Each row is a point. Two turns around zero, p and q, are shown by what they do to some points. Write where each new point lands after one turn and then the other. Backwards means that the second turn is done in reverse. Each puzzle has new turns, and all numbers are rounded.

Turn p:
[ 20 -52] -> [-14 -54]
[-30  16] -> [-15  31]
[44 29] -> [53 -2]
[-33   6] -> [-23  24]
Turn q:
[-32 -13] -> [-30 -17]
[ 9 53] -> [ 3 54]
[ 23 -40] -> [ 27 -37]
Where do these land?
q, then p: [  7 -43] -> [-15 -41]
p, then q backwards: [-26   7] -> [-15  23]
p, then q: [10 80] -> [48 65]
q, then p: [ -2 -26] -> [-14 -22]
q, then p: [ 12 -18] -> [  2 -22]

Turn p:
[ 23 -60 -28] -> [-23 -40 -52]
[-4 61 12] -> [33 43 30]
[ 23 -46  20] -> [  0 -54 -10]
[-53  -1  31] -> [-32   0  53]
[-16  22 -18] -> [-7 32  1]
[ 27  24 -16] -> [ 29  19 -20]
Turn q:
[-27 -17 -38] -> [-13   8 -47]
[-21  70  28] -> [-51  24  54]
[ 23 -35  26] -> [ 32 -37   6]
[ 25 -19 -15] -> [ 32   3 -13]
Where do these land?
q, then p: [-17  54   4] -> [-4 22 52]
q, then p: [-52 -11   4] -> [-53   8  -2]
q, then p backwards: [ 57 -14  27] -> [30 27 51]
q, then p: [ 11 -29 -34] -> [ 11  16 -42]

Turn p:
[ 23 -52  22 -17 -11   9] -> [ -6 -37  31 -16 -39   5]
[-23  44 -12  25  22  50] -> [ -3  11 -25  23  52  48]
[-23 -24  31  10   1 -36] -> [-38   8  28   6  -9 -33]
[  2 -67   6  63   0   6] -> [-51 -52  -4  46 -33  -5]
[-10   1  -8 -34  26  40] -> [  9 -22   6 -30  36  28]
[-19  12 -15 -65 -28  28] -> [ 10  14  -9 -73   5  29]
[ 50  95  19  44 -17 -25] -> [ 60  78  -6  70 -10   8]
[-16  14 -13  16   1 -16] -> [ -8  16 -19  11  11 -15]
[ 17 -23 -30 -42   5 -57] -> [ 27 -14  -2 -37 -13 -65]
Turn q:
[  9  65  44   7 -23  72] -> [-13  58  13  41 -17  80]
[ 88  47  29  17   1 -11] -> [83 39  0 39 25 25]
[-30 -44  -5 -31 -23  -8] -> [-17 -22  12 -47 -32 -16]
[-28 -64 -27  26 -19 -25] -> [-11 -70   2  -7 -28 -39]
[ -3 -21  10   4  42 -27] -> [  0 -16  19  -7  40 -27]
[ -6  -4 -35 -16  29  18] -> [-22  -9 -33 -20  24   7]
[-30  22 -15  -7  -6 -19] -> [-22  20 -14   2 -12 -29]
Where do these land?
p, then q backwards: [ 19 -47  -8  33 -31  56] -> [ -8 -27 -28  30 -39  61]
q, then p: [  0   3 -17 -62  40  43] -> [ 17 -11  -4 -53  62  23]
p, then q: [-41  49 -14  29 -23 -41] -> [-19  41 -47  39  11 -38]
q, then p: [-37  28   8 -11 -51 -46] -> [  1  72 -12   0 -34 -24]
q, then p: [10 46 11 -7 -4 10] -> [ 19  25 -17  20  18  23]
q, then p backwards: [  4 -42  25  10  24  20] -> [  0 -21  20 -17  36  33]
p, then q: [ 45 -38  -4   7  44 -42] -> [ 50 -40  39   4  -1 -40]

Turn p:
[-34  39  -7 -58 -27  17  38 -19] -> [-51  38  -1 -62   4  26 -17 -12]
[ 28  35  11  -2 -24   9   0  16] -> [ 9 36 14  4  1 20 -8 31]
[ 49  31 -31  13 -28  12 -33 -11] -> [ 41  31 -15  20 -26  24 -43  17]
[-32  34  16  39 -25 -40 -97  25] -> [  7   8  47  63  21 -57 -79   9]
[-23 -37 -19 -55  61  17 -11 -16] -> [  3 -56 -45 -55  33 -12  -3 -19]
[ 49 -71  40  17  48  15 -43  15] -> [ 65 -85   9  22  16   0  27  30]
[ -9 -74 -12 -43  -7   5  30 -12] -> [-19 -53 -11 -54 -41  -3  27  -5]
[-36   1  -5  21 -19  -4  35 -22] -> [-42  11   5  10 -18   7  12 -36]
[ 37   4 -14  39  10  -7  33  37] -> [ 14  26 -22  36 -11  -4  48  26]
[-17   5   0  38   9  13  33   6] -> [-28   7 -10  32   6  12  29 -11]
[-12  33  22 -11   2 -37  15 -20] -> [  0  36  30 -17  17 -12   5 -31]
Turn q:
[-24  15  -5  16  40  11 -78   6] -> [-26   4 -41   7  31  26 -69  -8]
[  7 -61  33 -19  14  24  28 -19] -> [ 13 -62  26 -14  18  23  37 -11]
[ 56   4 -36  26  -9 -35 -78  14] -> [ 34   3 -26  -5 -17 -47 -90  -9]
[ 12  15  55 -18 -44 -35 -26  11] -> [-26  12  61   5   0 -38 -28 -29]
[ 45 -30  -5  -4  14  54   5   9] -> [ 48 -31  14 -24  -7  41  -9  17]
[-44  48 -16  47  27 -17  47 -10] -> [ -4  60 -44  33  30  -1  49  13]
[-37 -17  12 -11 -35  45  65 -30] -> [-10 -17  26  31 -28  40  77   1]
[ 19 -18 -48  -1 -22 -14  -9  -6] -> [ 17 -17 -25  -3 -42 -26 -10   5]
[-19  -5 -17   1  10  -1  38  34] -> [-6  4 -6 -4  7 -4 29 49]
[-14  50  27 -37   5 -31   8  -9] -> [-41  45  16 -26   8 -12  15 -28]
Where do these land?
q, then p: [  4  12 -14 -51   6 -50 -13  -7] -> [-16  13  11 -50  -8 -34 -26 -28]
q, then p backwards: [ 23 -49  20 -41  -2 -53 -31  -3] -> [-53 -45   7 -38  12 -33 -31 -13]
q, then p backwards: [-49 -11  -5  20 -28  37  50  27] -> [ 25 -14  28  45 -19  30  27  51]
q, then p: [ 39  13  24  -2 -32 -70 -28   4] -> [ 42  18  55 -10   4 -43 -20 -40]
q, then p: [ 16  -7 -30   8 -33  51  29  16] -> [ -7   9  15  18 -28  29  12  60]
p, then q backwards: [-13  24  27   4  23  49  15 -32] -> [-23   5  37   0  41  38  -9 -22]
p, then q backwards: [ -5  -4 -19  41  28  30  51   4] -> [-58   3 -15  13  13  10  25 -42]
q, then p: [ 26  14  20 -20  17 -43 -64  35] -> [ 30 -17  19 -24  39 -49 -54 -14]
q, then p: [-42   8 -24  41  20  50  -9 -44] -> [-15  -4 -64  45 -18  47 -10  -6]

Turn p:
[ -6 -32   4  -1  -5   6  47  10 -27  16 -35] -> [ -3   6  -2 -36 -38 -11  35  21 -24  11 -20]
[ -1  -4 -83 -12  -1   3 -23   5  19 -13   7] -> [ 24  -8 -38 -18  63  34  17 -10   5   4  17]
[ 23  -8  17  -3   2  -2 -12  20  12   3  -2] -> [ 22  -1  16  12   1   2 -13  10   2   4 -21]
[-29  -1 -10 -14  81   7 -10 -20  24 -22   4] -> [-33 -50  29  31  42  14  38  -9 -13 -11  12]
[ 42  28 -20 -23 -12 -42  -2 -30 -17 -12   9] -> [ 19  43   1  -3  29 -23 -13 -47 -22 -11  12]
[-15  -9  12   2  -9 -12 -12   4   2  46  -8] -> [ -2  -4   0  -3  -9 -25  -3   9  22  41  -6]
[  1   0  21  64 -16   3  -3  13  15 -10  11] -> [ 14  -2 -25  41 -42  11  -8   9  26 -14   1]
[-34  -7  13   8  -1  -1 -16  10   8 -26 -16] -> [-22 -28 -24  13   1  -4  -8  16   0 -13 -18]
[-22  15  -2 -18 -15   7  -8  20   9  -6   8] -> [-11  -3  -6 -13  19   0 -19  23  16 -11   4]
[ -1   5  18 -21   6   4  17  19 -17   3  -6] -> [-12  13  22 -12  -4  -8   0  24 -13  -4  -9]
[ 71  62 -11 -23 -23   6 -26 -67  19 -15   1] -> [ 10  41  23  -6  29  18 -40 -99  17 -25  -7]
[ -6 -18  19  20 -16  11  66  -7  24  -9  11] -> [ 16 -16   7 -20 -54  -9  25   7  13 -42  12]
[-17 -31  25   4   0  11 -15   4 -19  -6  19] -> [ -7 -26  -1   8 -22   4 -24  20 -22  13  11]
[ -6   0  -4  16  11   1  -4  18 -52  50  -4] -> [-17  35  -1   5 -16   0  13  24  -9  57  11]
Turn q:
[ -3 -23  45 -14 -34  -7 -13  -5 -10   8  13] -> [  8 -36   8  -1 -42  -4 -23 -23  10  -1  13]
[  6 -58  13   9   6 -17 -11  -6  -5 -10  13] -> [ -7 -42 -27   8   7 -23 -23  -5  12 -16  16]
[  4  11 -18 -14  34  58  29   8 -15  16  -3] -> [  3  19  -1 -24  39  36  21 -10 -32  20  29]
[  5  29  30   3  15 -28 -35 -21  15  -1 -18] -> [ 18  25  24  35  -3 -26 -26 -18  11  -2 -20]
[-13  10  12  20 -10 -42  -5 -16 -26   7 -21] -> [ 10 -16  12  11 -14 -36  -6  -1 -19   8 -40]
[ 29  15 -33  -3   7  35  23   6 -14   2  44] -> [ -3  27 -33 -13  -2  22  20  25 -19  25  41]
[-45  33   7  -5  10 -40 -22   8   2 -39 -17] -> [-16  25  43   3  -9 -44   2   1  -4 -41 -27]
[ -5 -46 -27 -30 -19 -19 -10 -13  10  16  11] -> [-50 -26 -22 -11  -7   3 -20  -6  27  14  -7]
[-23  17  16  24 -13  -2  -5 -32  16 -20 -16] -> [  7   4   9  34 -13  -9  26 -23   2 -20 -25]
[ 23  10 -31  13  -2  53  -4  33  -7  12  -3] -> [  9  14 -12  -6  15  60   0  30 -25  -1  11]
[-31  13  21  18   6 -36   1   9  30  10  -1] -> [  3 -11  44  20   2 -26  12  13  26  -1 -12]
[ 54 -10 -33 -22   1  45  51  29   3  -1  -1] -> [ 20  17 -45 -57  25  47  16  16   9  15  22]
Where do these land?
q, then p: [-97  -2   7  23  -9  11 -19  28   4  38  25] -> [-21 -44   2  10 -82 -20 -18  56 -17  -6   5]
q, then p backwards: [ 17  -5  16   5  28 -66 -25 -15 -21 -15   2] -> [ -9   4  41 -14 -31 -63 -17   4   0   1   2]
p, then q: [  1  10  -4  33 -16  12 -27 -15  16 -14 -10] -> [-18   6 -21  30  11  26  14  -6   3 -10 -18]
p, then q: [  0  21 -38 -24  -7 -35 -28  26  -6 -12 -16] -> [ -8  39   9   0  51 -20 -10  18 -19  10  -6]
p, then q backwards: [-32   9 -16 -44  -1  20 -12  10 -11  58 -11] -> [ -4  -2 -35 -41  22 -23  33  22  10  43   8]
p, then q: [ 20  -4 -24  34   9   1 -24  21  -2  -6 -10] -> [ 17   9 -16  11  25  31  15  18 -19  10  -8]
q, then p: [ 21 -33  10   6 -21   6   0  -2   7   0  -1] -> [ 26 -21 -12 -11   7  24   2 -11   0   5  -1]
p, then q: [ 24  17   8  31 -11  -4  23 -34 -24   7  19] -> [  3  16 -11  23 -55  -3  22  -3  -4  16  -5]
q, then p backwards: [  7  -2   5   0  -5   5  56 -11  -1 -15 -12] -> [  3 -19 -39   1  -7 -12  25 -11  17  12 -21]
p, then q: [-20 -36   3  -6   6  22   7 -26   6 -14  28] -> [-20 -35 -26  -9 -16   2 -10 -13   0  -7  32]
q, then p: [ 30  23  10  30  21   4  71 -23  19 -14  25] -> [ 50  44  30  -8   0 -12  51  -8  15 -18  29]
q, then p: [ 16   4  13 -24  -3  24  -9  17 -16 -14  -5] -> [ -7   7  10  -9  16  18 -34 -14 -12  -7   9]
p, then q: [-16   9  -3  21  15   7   1   9  16  -9 -29] -> [  0  -9   1  -7  23  10  32   2   5 -16 -17]
q, then p: [ 27 -10  14 -85  -5  -6 -14  15  14  10  -6] -> [-16 -32  25 -14  46  -3 -51 -30  36  12  -2]

Turn p:
[ 37  24 -38   1  31   9 -12  -3  16   8  12  13] -> [ 20  -8 -43  16   0  27 -36  -8 -13   5  15  11]
[  1 -30   8  28 -13 -28  30   7   3 -21  13 -32] -> [-16 -30   6  15  18 -33  33 -11  10 -22  13 -22]
[  4 -31  23  28  19 -26 -16  19 -14  24  -3 -16] -> [-23   3  13  46  28 -21   9 -12   1  18 -19   5]
[  6   8  11  30 -22  10  -6  16 -16 -15  -6   6] -> [  4  -4  26  13  -6 -13   5  16 -26 -18   7  13]
[ 11  11  29  14   6  15 -16 -26  -7  27  28  24] -> [ 32  22   2   6   9   8  17 -13  -6  20   4  45]
[-11  -5  22  13  36  14  10  12   2  -8  -7  -8] -> [-17   0  14   3  38  23   9   3 -12   2   0  -7]
[-28  -2   1 -10 -24 -15 -25  23  31 -23  29 -16] -> [-20  -8  -1 -22  10 -39 -13  30  29   4  30   8]
[ -5  26   4 -33  -7   2  39   9   0  19 -35 -13] -> [ 11  20  -4  -3 -16  25  11  28  14 -10 -25 -45]
[ -5 -10 -23 -10  29  -3  34  -5 -14 -20 -11  15] -> [ -6 -14 -16 -24   9  14  -2 -22 -25 -11 -19 -28]
[  1   9 -38  -5 -25 -19 -15  27 -15   8  27 -32] -> [ -3  18 -20  18 -16 -48 -24   6   4  -2  28 -22]
[-10  18 -24  -9 -24  12  19 -23  36  35  -5  17] -> [  5   7 -41 -13 -43  24  23  16  15   5   2   9]
[ 21  -5 -14  -6  16 -11 -13   7   3 -18   0  28] -> [  9 -27 -11  -4   6  -2 -30  -5 -13   4 -13  10]
[-14 -25  13 -17  -1  25   8 -31 -13 -23 -10   5] -> [ -4  -5  34 -37  -8  16  11 -27  -1   3  -2  -5]
[  6  -2  10 -23 -17  26  -9 -11 -15  -6 -21  11] -> [ 14   4  33 -16 -27  14  -9  -1  -2   7  -9   0]
[-12  15  17   0  -4 -11 -27 -20   2  12 -12  -2] -> [ -4  24   9   2  -3   2  -5   1  24  -6 -13  27]
Turn q:
[-23  -2 -10  18   9   0   0  22  -2   5   6  11] -> [-3 14 -2 14  1 -7  9 28 13 -3 -3 15]
[ 12   7  17  17 -13  -7 -14   1  38  11  -4 -30] -> [-10   5  10  18   0 -26   6 -29   8  -3  26 -28]
[-19   2  -6 -92 -10  -3  -1   1 -10  -8 -12   1] -> [-16  15   1 -64 -36  41  -2  11 -37  -6   6 -10]
[ -9 -16  15 -15 -25   9  -5  -9 -11  15  17   6] -> [-15 -15   5   2 -21  -1  -8   8 -24  25   5   6]
[  3  10 -63  19   1  -1  -7  -9  -4  -4   5  11] -> [ 18  12 -19  34 -10  39   5  -5  21 -12 -16  14]
[ -7   9  16  11  -1  -9  -1  -7   1 -20  17   8] -> [-10  -7  10   8  15  -6  -9  -4  -9 -16   4  20]
[97  9 18 20 -4 14 10 39 22  2 15 10] -> [ 66 -30  10  11  32  -9 -30  -6  27  13  62 -25]
[-13   6   8   9  -7  -7  44  -6  11  -9 -19   8] -> [ 19 -13   4  -4  -1 -22  26   4 -17 -29 -14   1]
[-10   2  13  17  17  -8  16  -6 -12  13  17 -21] -> [-16  -5 -14  10  31 -11  19   3 -10  10  -4   0]
[-18  -4  12  -7   6  35  -9 -11  -5  -1   9  -6] -> [-25 -11  26  -4   1   9   2   8   2  17 -15  -3]
[-16  14  17  -7   3  -6 -13 -16  -4  15 -24   8] -> [ -3  25  14 -13  -5 -13   5 -16 -15  11 -15   7]
[ 14 -47  -4  -7  39  -5 -15  -1  -3   0   6   3] -> [-14 -14 -28 -27   3   0  -8  -2  40  21   2  16]
[-10   9 -34  15 -16 -11  -6   2 -20 -20 -32  -8] -> [ 10  24 -17  16 -12   7 -15   1   0 -28 -36 -12]
Where do these land?
p, then q backwards: [ 14  20  19   2  18 -31  33   3 -19  -9 -15   0] -> [  2  26 -13  24   5   4  30  -4 -12 -25 -24 -18]
q, then p: [ 13  -3  -4  -4  29  11 -34  17  -4  13  31 -37] -> [-27  31 -29  -2  18  21   6   9   9  24  32   8]
q, then p: [-12  -4 -25  -9 -13  20  36   0 -20   7 -16  28] -> [ 15 -22  22  22 -28   2  -1  19 -22   5 -13 -28]
q, then p: [ 23  17 -11   7  -3   9  -2   0  12   0  -7  12] -> [ 21 -13   7  14   3  13   4  -6   7  -2  13  12]
p, then q: [  4 -14   0 -12  -3   8 -16  17  40  13  14 -33] -> [-21   1   1  26  -7  -8  29   9  20  12  35   4]
p, then q backwards: [  4  18  29  -5   3  -3 -56  36  14  23  -1 -25] -> [ -7   6   5  39   7  20 -41  43 -21   7  23  19]
q, then p: [-16   0  14 -17  43 -34  21 -39 -17   7  -3   7] -> [  9   9 -23 -37 -11  23  -8 -23 -17   2 -44 -23]
p, then q: [-21   3 -18  -7  18 -14 -42  40  20  -8  14 -13] -> [-34  50  -7   7  -4   4   4  12  24   5  18  26]
q, then p: [ -9  18  36   6  51 -17   8 -23   2  -4  -2   8] -> [ 11   3 -19 -30  30  25  -3 -18   2   1 -45  -3]
q, then p backwards: [ -5 -22   1  15 -19  14  17   3  -3   0  18  15] -> [ 22  -8   1  13 -20  -4  -6  20  19  -1  -8  13]
q, then p: [-11   5  -7  -3 -40  23  16 -21  -6 -21   4  -1] -> [-13  -7  51   8 -12  -8  11  -9 -15  -5   0  -3]
q, then p: [  0   0 -17   8 -21 -15  12 -18  -9   9   6  19] -> [  9 -10   1   9 -25  -6   5 -12 -28  -8  -5   8]
q, then p: [ -3 -13 -14  26 -26  11  12 -13  -8  -8 -32   2] -> [-13 -24  19  27 -25  -3  -2  -1   8 -25 -13  -1]
p, then q backwards: [ 20 -26  -3  -8 -38  19  -4  -4  -3 -21 -13  18] -> [  4 -20  15 -17 -30  27   9 -15  19  -2  -6  25]
